Rows are points. The points of each table are mixes of a few directions, plus a little noise. How many directions does each table use, and how many do they share? Where both have some left over, give the other angles between the two spaces (their principal angles), to ten degrees, smallest first.
In the rows, 128 means zero.

First (7 x 3)
[[141 150 143]
 [176 205 133]
 [108  99 137]
 [106  89 110]
 [106  94 134]
 [155 173 141]
 [106  85  97]]
Second (6 x 3)
[[154 173 150]
 [103  78  80]
 [123 119 117]
 [ 96  76 123]
 [147 168 177]
 [143 151 122]]
Directions: first 2, second 2, shared 2

First (7 x 8)
[[157 128 104  99 174 120 173 142]
 [126  87 152 120 143 139 108 112]
 [ 99 150 112  96 129 114 177 140]
 [120 104 124  94 157 137 147 121]
 [120 168 102 141  92 148 119 145]
 [132 180 104 194 107 112 100 112]
 [140  77 201 155  95 123  69 123]]
Second (10 x 8)
[[125 134 137 145 125 109 125 120]
 [155 130 115 131 152 122 137 128]
 [112 147 146 144  97  99 131 135]
 [124 113 126 124 140 144 117 115]
 [114 104  91  14  91 249 151 203]
 [ 56 129 169 140  65 121 100 117]
 [155 128 119 143 159 113 131 116]
 [135 138 134 148 133 102 130 120]
 [159 134 118 139 155 112 138 125]
 [145 123 126 153 163 109 119 100]]
Directions: first 5, second 3, shared 3

First (8 x 12)
[[107 127 151 135 133 163 125 138 112 121 118 121]
 [126 137 153 115 118 160 137 131 100 132 112 151]
 [106 129 109 132 133 140 122 130 117 129 127 103]
 [127 148 118 142 136 116 122 113 148 121 125 119]
 [125 109 121 125 128 133 126 138 124 131 138 118]
 [131 110 120 140 149 141 109 130 163 121 139 114]
 [129 132 109 117 133 166 123 122 124 136 125 130]
 [172 132 142 117  93   7 159 121 134 134 139 169]]
Second (8 x 12)
[[129 130 125 131 123 129 125 130 126 125 135 131]
 [ 97 134 102 140 144 128 155 127  97  85 180 182]
 [144 136 126 137  97 133 107 136 131 132 137 125]
 [116 132 117 135 131 129 137 129 115 108 153 152]
 [142 117 150 113 134 125 120 124 149 159  81  88]
 [113 130 117 131 139 127 142 126 115 109 149 151]
 [129 127 130 126 129 128 128 127 130 130 124 124]
 [154 116 157 110 127 126 110 125 159 173  65  71]]
Directions: first 5, second 2, shared 0; angles 80, 80

First (9 x 24)
[[197 133 139  94 127 115 137  74 157 130 142 147  61  84 104 178  70 163
  148  51 136 120 171  73]
 [ 71 117 148 148 125 148 144 205  96 126 141 100 176 147 162  74 186 108
  113 138 108 137  94 156]
 [103 118 111 156 140 144 149 163 121 160 119 119 136 120 144  98 151 121
  118 155 149 102 106 154]
 [176 140 159  99 122 116 135  71 143 109 126 154  50  80 113 167  86 162
  157  30  76 175 175  54]
 [156 117 103 160 106 101  80  67  60  98  92 147 114 189 100 162 130 143
  142 191 141 159 131 157]
 [161 108 135 104 111 102 114 101 124  98 166 138 126 156 109 148 104 130
  137  97 141 107 144 120]
 [141 150 137 122 130 165 136 173 143 179 118  95 158 103 136 147 137 137
  105 166 178 113 115 151]
 [ 73 151 116 130 137 134 103 156 147 123 112 111 207 161 135 110 154  92
  105 207 120 139 100 169]
 [ 73 120 103 141 157 128 157 146 161 135 133 142 126 110 149  70 138  96
  125 118 103  99 114 126]]
Second (10 x 24)
[[129  67 203 150  84 153 180 226   7 108 184  90 111 138 173  77 199 154
  141  21 105 148 114 125]
 [142 165 105 102 133  94  69  36 174  95  98 159 134 153  88 182  82 119
  134 174 106 161 152 113]
 [137 128  89 141 135 128 111 117 138 153 113 126 151 147 114 141 120 120
  114 204 192  85 116 169]
 [154  97  82 173 133 118 133  88  90 149 100 154  69 126 115 129 123 148
  140 154 173  98 129 145]
 [148 125 105 123 131 134 120 135 149 158 134 114 162 139 116 147 114 123
  108 183 206  69 119 165]
 [106 178 155 110 136 143 120 134 157 126 102 121 144 101 137 138 133 126
  124 125  66 197 132 102]
 [179 137 140 111 123 139 132 121 136 155 128 118 112 102 117 168 104 155
  128 115 167 118 145 120]
 [ 91 122 121 124 133 103 116 107 141  87 138 149 135 154 127 104 128 102
  137 116  79 140 127 116]
 [ 98 135 112 103 152 125 141 137 204 137 153 131 155 114 132 106 106  96
  115 124 133  80 124 123]
 [ 94 124 171 142 121 146 159 175  85 114 131 118 108 107 161  88 171 136
  140  64  54 187 121 102]]
Directions: first 6, second 6, shared 6

First (10 x 32)
[[141 140 128  94 107 154 134 158 145 138 116 150  83 151 139 136 127 157
   99 161 152 148 135  79 144 122  99 111 137 150 137  88]
 [ 84 139 151 121  60 154  76 138 114 149 148 164  90 176 103 162 120 185
   55 173 100 170 156 125 132 111  99 120 138 196 154  96]
 [126 132  70 166 126  86  76 152 100 166 198 137 156  85  62 156 161  75
  124 135  95 124 132 186  81  98 144 119 144 142 122 158]
 [ 98 115 150 151 116 117 114  99 110 127 135 122 146 134 122 131 121 140
  127 114 104 135 133 163 121 133 139 139 114 137 134 150]
 [120 113 159 134 139 128 153  94 129 107 101 110 141 134 156 109 113 140
  150 101 132 123 122 133 139 147 139 142 109 110 127 142]
 [112 161 177  89 158 200 142 100 162  39  63 101 140 169 165  90  82 133
  126 121 107  76 118  91 180 158 123 163 158  79 120  83]
 [159 115 151 108 169 136 196 107 155  95  70 102 130 126 188  90 114 130
  176  95 171 110 109  91 155 157 134 136 108  80 117 130]
 [183 138  72 117 171 112 151 167 145 136 136 122 133  83 123 120 153  71
  161 127 159 102 112 109 116 119 133 114 144  94 108 129]
 [130  94 123 156 113  82 138 120 107 171 148 134 126 110 127 139 145 140
  143 115 145 162 131 153 105 124 137 114  93 151 134 166]
 [127 131  99 143 121 110 101 144 115 151 163 137 134 110  95 145 144 108
  119 137 114 132 133 151 106 111 132 120 136 142 127 138]]
Second (11 x 32)
[[116 107 133 124  72  88 120 119 139 157 114 144 146 143 160 148 124 163
  105 140 139 175 141 121 129 131 125 139 117 158 126 135]
 [120 124 127 130 126 119 126 156 120 123 139  89 175 175 157  89 130 164
   93 158 167 171 139 134  84 108 156 122 103 159 154 120]
 [141 153 121 133 198 175 137 150 110  90 150  91 125 129 100  87 135  98
  143 126 131  87 116 139 108 116 143 112 132 103 141 116]
 [137 142 125 130 163 154 134 128 123 112 135 124 109 111 104 123 130 100
  148 116 114  92 118 131 134 130 125 122 139 104 125 125]
 [130 131 128 128 133 132 129 124 128 127 127 134 117 118 120 134 128 118
  136 121 120 116 125 127 136 132 123 129 134 120 123 129]
 [148 154 124 130 189 179 140 111 124 103 133 146  66  69  69 142 130  57
  184  89  81  39 104 131 166 143 105 122 162  67 106 128]
 [128 130 127 129 135 131 128 135 125 122 133 116 136 137 131 117 129 132
  123 134 136 131 129 130 118 123 135 125 124 131 134 125]
 [143 155 121 133 201 180 139 143 112  91 148 100 111 116  90  95 134  86
  153 117 119  72 113 139 119 121 136 113 139  93 135 118]
 [112 113 129 129 100  97 120 159 123 135 135  86 196 195 179  88 129 190
   73 171 183 205 148 132  73 104 162 125  92 182 160 121]
 [111  87 141 118   7  51 113  72 164 196  81 218 105  97 159 225 115 159
  123 113 100 173 142 105 191 162  85 160 137 154  89 154]
 [122 114 132 124  84 100 122 109 140 153 111 159 121 118 140 162 123 140
  125 124 119 145 133 120 149 140 113 140 131 138 114 137]]
Directions: first 4, second 2, shared 0; angles 40, 90

First (11 x 32)
[[116 127 144 131 140 127 168 134 119 150 113 145 131 121 139 169 141 151
  123 121 118 140 134 118  97 110 111 153 126 132 145 120]
 [110 133 147 130 132 128 161 127 145 151 119 149 127 131 149 158 141 150
  145 128 124 126 131 118  96 115  96 146 120 118 132 123]
 [ 97 148 150 124 105 131 128 108 224 149 137 152 113 159 174 117 139 139
  210 151 143  89 118 121 102 132  61 119 106  77  93 136]
 [156 121  98 125 121 128  76 130  99  90 144  95 129 124  94  80 106  93
  100 127 135 130 124 144 179 149 180 100 140 144 122 135]
 [150 133  95 121  99 131  44 116 158  84 159  93 119 145 110  42 102  79
  148 145 151 100 115 147 190 166 159  76 130 115  89 145]
 [133 110 138 135 169 124 196 153  34 148  95 139 145  92 110 207 141 158
   52  97  99 179 145 117  97  93 151 176 142 175 184 109]
 [146 130 102 122 108 130  64 121 143  93 151  99 123 138 110  62 107  90
  138 140 144 110 118 143 177 156 157  89 131 121 101 140]
 [118 131 139 129 128 128 143 126 142 141 124 139 126 131 141 140 135 139
  140 130 127 126 128 123 112 122 109 135 123 121 128 127]
 [119 131 138 128 129 128 144 126 140 139 123 139 127 131 140 142 135 139
  139 129 127 126 129 123 112 122 110 136 124 121 129 126]
 [143 133 103 122 103 131  61 117 158  94 155 101 120 143 116  57 108  90
  150 144 147 102 116 144 176 159 149  85 128 113  95 143]
 [119 112 155 137 173 124 225 152  44 168  86 157 145  93 126 234 152 178
   63  96  94 180 148 108  70  81 126 193 137 170 190 104]]
Second (10 x 32)
[[133 156 187 152 119 148 148 169 139 180 111 171 129 153 147 132 182 193
  169 147 144 107 134 121 125 128 148 148 166  87 162 117]
 [101 109 139 165 114 113 154 115 148 125 125 146 117 117 132 134 107 135
  145 134 132 117 155 105 115 141 118 147 101 115  78 134]
 [121 108 108 113 143 107 167 122  90 103 112 141 129 103 122 181  91  87
   93 102 102 141 146 110 107 128  80 141 107 166 122 120]
 [122 139 128  92 126 125 149 119 139 123 120 158 132 138 139 147 117  96
  143 128 112 103 129 125 119 142  57 123 112 131 119 122]
 [130 144 114  83 138 146 113 102 135 139 141 103 145 141 124 111 147 123
  113 133 114 130  98 165 131 113 131 109 118 138 145 136]
 [127 104 126 172 103 103 126 136 116  88 126 146 113 111 108 113  79  97
  133 129 138 108 168  98 155 172 138 132 119 126  70 130]
 [139 160 133  88 146 155 109 134 151 167 134 112 138 154 156 130 180 156
  141 131 131 143  83 156 110  89 118 114 153 117 192 123]
 [130  93 114 217 105 104  61 142 168  91 149  82  91 108 137  85  96 138
  162 122 185 155 137  93 142 131 185 117 148 103  85 137]
 [170 179 125  39 126 151 108 161 108 119 117 166 143 167 131 124 141  67
  145 128 112  82 106 149 165 158  59  90 165 133 183 106]
 [107  91 111 161 156 133 143  82  84 149 142  55 148  92  87 120 142 187
   36 124 110 194 123 158 110  79 249 155  95 164 124 155]]
Directions: first 2, second 6, shared 2

First (9 x 32)
[[104 142 147 115 134 116 131 125 100 151 144 134 135 161 129 131 140 127
  120 123 121 108 143 118 119 125 136 109 120 129 110  99]
 [143 139 101 114 154 169 133 146 199 118  93 136 125 139 153 116 139  89
  155 164 131 168  86 138 164 138  94 113 137 132 127 135]
 [122 130 141 140 120  99 121 121  90 142 131 130 126 134 113 133 128 150
  119 119 131 119 156 123 102 134 146 127 112 128 131 135]
 [114 134 135 111 136 136 134 128 129 133 142 128 135 144 137 127 135 114
  124 126 120 115 123 124 139 118 124 120 135 127 115 100]
 [142 135 116 139 135 125 121 137 143 132  98 136 120 133 125 125 131 130
  143 145 139 157 127 134 122 146 123 121 115 132 139 158]
 [181 122  70 134 148 189 127 155 249  86  61 130 115  94 152 113 124  89
  173 177 143 206  59 153 179 146  79 135 146 133 156 186]
 [148 137 102 128 146 153 126 145 184 122  87 136 121 134 141 119 136 107
  154 161 138 171 100 139 148 144 103 118 127 133 136 155]
 [ 87  96 182 127  82  82 135  87  14 129 226 102 146  97 102 148 105 175
   67  47 106  28 182 104  93  84 180 165 145 117 112  69]
 [110 115 160 143  99  81 123 106  48 139 169 119 132 115 100 142 115 172
   97  86 123  82 177 115  86 118 168 144 119 125 128 119]]
Second (9 x 32)
[[133  93 111 181  98 155  89 104 138 101 105 127  83  85 168 151 110  68
  155 117 137 164  89 184 134 124 133 151 162 154 131 170]
 [138  92 162 174  70  64 133 126 106 108 124 151 119 108  93 163 117 110
  111 128 163 138 121 157  57 156 145 155 134 163 150 182]
 [182 110 138 130  99  70 174 159 152  93 124 130 160  87  48 124 114 197
   95 143 159 128 139 103  81 160 122 163 109 123 180 186]
 [102 176  95  73 198 198 119 125 133 167 136 105 136 167 171  90 145 148
  146 124  83 109 147  92 205  92 115  87 117  86  91  51]
 [135  89 148 140  93 125 149 138 177  87 128 151 125 115 137 156 128  43
  127 147 153 148  58 167 115 139 107 147 169 166 129 144]
 [120 143 100 137 150 156  91 108 103 149 119 108 108 122 152 114 122 155
  148 110 107 131 157 125 154 111 143 118 117 108 120 124]
 [131 144 132  94 146 124 153 145 141 134 138 128 154 145 110 114 136 154
  116 139 125 115 136 100 134 129 118 122 116 113 128 107]
 [ 99 143 135 136 134 127 103 110  81 159 132 129 114 155 146 133 135 121
  135 112 116 119 149 131 126 121 147 109 119 130 108 110]
 [112 161 133  83 162 134 145 138 119 157 145 126 152 170 123 110 145 155
  119 131 109 102 155  93 144 119 125 101 109 105 109  78]]
Directions: first 3, second 4, shared 2; angles 90

First (10 x 32)
[[136 117 133 149 145 135 127 162 135 165 146 123 143 144 160 136 148 114
  106 155 113 150 114  89 115 160 125 115 146 120 142 107]
 [108 114 135 142 131 111 133 124 125 143 140 118 128 138 157 113 127 122
  116 146 132 138 105  96 130 136 136 124 140 129 131 121]
 [155 158 124 126  84  97 114 116 117 112 119 116 127 117  98 106 124 127
  148 100 154 124 133 171 138 105 132 127  72 126 152 169]
 [117 126 107 111 137 128 124 134 126 126 102 138 134 140 138 127 126 143
  134 124  95  86 138 144 138 140 121 105 170 112 107 179]
 [181 130 131 150 147 160 126 192 130 176 123 118 171 146 141 157 161 108
  102 145  91 146 138 112 111 171 113 121 130  94 152 107]
 [104 117 130 146 111  80 131 113 115 143 130 105 132 143 165  88 122 121
  118 142 138 129  93 101 145 134 142 116 132 119 142 155]
 [177 162 122 122 114 150 103 156 144 121 144 142 123 113  84 151 146 123
  148 108 141 144 155 165 105 120 119 123  85 140 149 124]
 [102 123 144 114 122 127 152  69 116  80 119 128 105 100  95 124  96 136
  137 107 163 129 132 144 144  83 136 174  99 150 107  92]
 [ 92 108 134 112 156 155 142 104 138 107 138 149 104 117 124 146 115 141
  128 133 130 128 134 114 123 117 127 146 158 152  94  86]
 [108 126 120 107 133 134 128 111 132 105 120 143 111 121 116 131 116 144
  142 118 125 106 139 145 133 114 126 128 146 138 102 140]]
Second (9 x 32)
[[130 129 128 131 123 122 128 127 126 129 126 125 130 129 129 124 127 127
  128 128 129 128 126 129 129 128 130 127 124 126 131 134]
 [102 102 131  84 218 249 139 139 173  94 152 199  91 103  90 223 129 153
  131 134 100 133 182 118  86 127 104 157 203 175  57  16]
 [140 139 127 148  87  74 122 122 108 142 117  95 145 140 146  85 128 117
  128 125 142 126 103 133 147 129 137 114  95 107 160 178]
 [124 126 128 123 138 140 128 130 133 125 131 136 125 124 122 138 127 132
  128 129 125 128 133 128 124 128 126 131 137 133 120 117]
 [125 125 128 124 137 140 129 129 133 125 130 135 124 125 125 138 128 130
  128 129 125 128 134 128 123 127 125 131 136 133 121 116]
 [139 138 127 146  91  77 123 124 110 142 118  98 142 139 144  88 128 118
  127 126 139 126 106 132 146 129 138 116  98 109 158 174]
 [135 135 128 139 105  97 125 125 117 137 123 110 138 135 138 103 128 121
  128 127 136 126 114 130 139 128 134 121 109 116 146 157]
 [124 124 128 122 142 147 130 129 135 122 131 139 122 125 122 142 128 132
  129 130 124 129 136 127 122 128 125 133 139 134 117 110]
 [132 134 127 136 111 106 126 126 119 134 123 116 135 133 135 111 128 123
  128 127 133 128 118 130 135 129 132 123 114 119 141 149]]
Directions: first 5, second 1, shared 1

First (11 x 32)
[[143 156 119 136 133 140 114 182 167 130 127 156 132 170 124  98  80 118
  111  93  90 117 145 118 128 191  94  90 112 156 124 111]
 [144 151 120 135 133 141 115 176 162 129 126 151 133 166 125 102  85 119
  112  96  95 116 144 119 127 185  95  93 114 154 126 111]
 [ 97  92 142 118 119 105 151  50  68 128 132  91 118  61 132 172 205 144
  153 190 183 151  99 140 134  32 190 187 151  84 123 160]
 [106 139 131 129 122 115 137 131 119 136 133 136 117 115 126 131 147 136
  128 155 128 141 119 122 143 120 161 136 125 119 101 145]
 [130  72 140 114 128 124 139  42  80 116 124  77 135  78 136 171 179 134
  155 150 185 132 112 151 111  40 143 177 156  94 164 136]
 [166  65 132 115 137 144 122  54 103 107 116  74 152 109 137 160 139 120
  150 103 173 111 129 158  91  70  89 154 155 114 200 108]
 [ 92 178 126 139 120 110 137 183 143 147 138 170 106 138 120 106 127 137
  112 157  96 146 125 103 160 166 169 112 107 135  65 149]
 [174 105 122 125 140 153 110 124 146 113 118 113 151 154 132 123  90 113
  129  74 126 102 146 141  99 145  64 111 134 144 181  95]
 [ 67 167 134 135 112  96 151 150 112 151 143 157  97 102 122 126 171 147
  123 196 121 162 106 106 169 121 211 142 117 111  50 172]
 [ 99 194 121 143 122 117 129 213 164 148 138 186 108 161 118  88 103 132
  102 138  73 139 133  97 160 202 151  90  98 151  61 140]
 [192  86 122 121 144 163 103 105 145 104 113  97 161 155 134 130  84 107
  134  57 136  93 150 151  85 135  40 114 140 145 209  83]]
Second (8 x 32)
[[148  99 134 158 132 134 126 152 167 157 119 105 139 137 118  84 115 142
  120 136  98 116 149 113 117 200 105 122 102 121 134 124]
 [128 124 131 136 128 128 128 136 144 139 123 126 132 124 125 121 134 132
  128 139 118 131 130 124 126 143 127 127 120 126 121 127]
 [135 124 123 118 129 123 138 112  73 107 153 115 107 151 130 117  88 131
  119 101 156 105 135 126 136 123 137 136 141 118 156 142]
 [ 97 163 131 114 122 128 117 129 173 133  98 171 147  83 134 185 204 109
  150 164 115 176  96 145 128  65 140 122 134 150  78 111]
 [176 137 111  90 142 165  95 106 135  75 113 143 159 159 145 173  89  82
  138  34 146 108 131 167  93  79  44  98 161 172 194  70]
 [110 114 143 167 122 118 135 162 182 182 113 119 134 100 113  95 169 153
  126 196  85 149 132 104 134 187 150 133  90 112  79 143]
 [138 152 107  72 131 128 131  74  15  50 167 136 100 166 147 170  66 103
  125  45 203  96 120 153 136  38 129 134 184 137 190 130]
 [ 93 113 144 169 118 100 155 154 133 182 138 108 106 103 111  77 157 171
  117 210 104 143 132  92 154 189 192 151  92  88  73 175]]
Directions: first 2, second 3, shared 1; angles 60
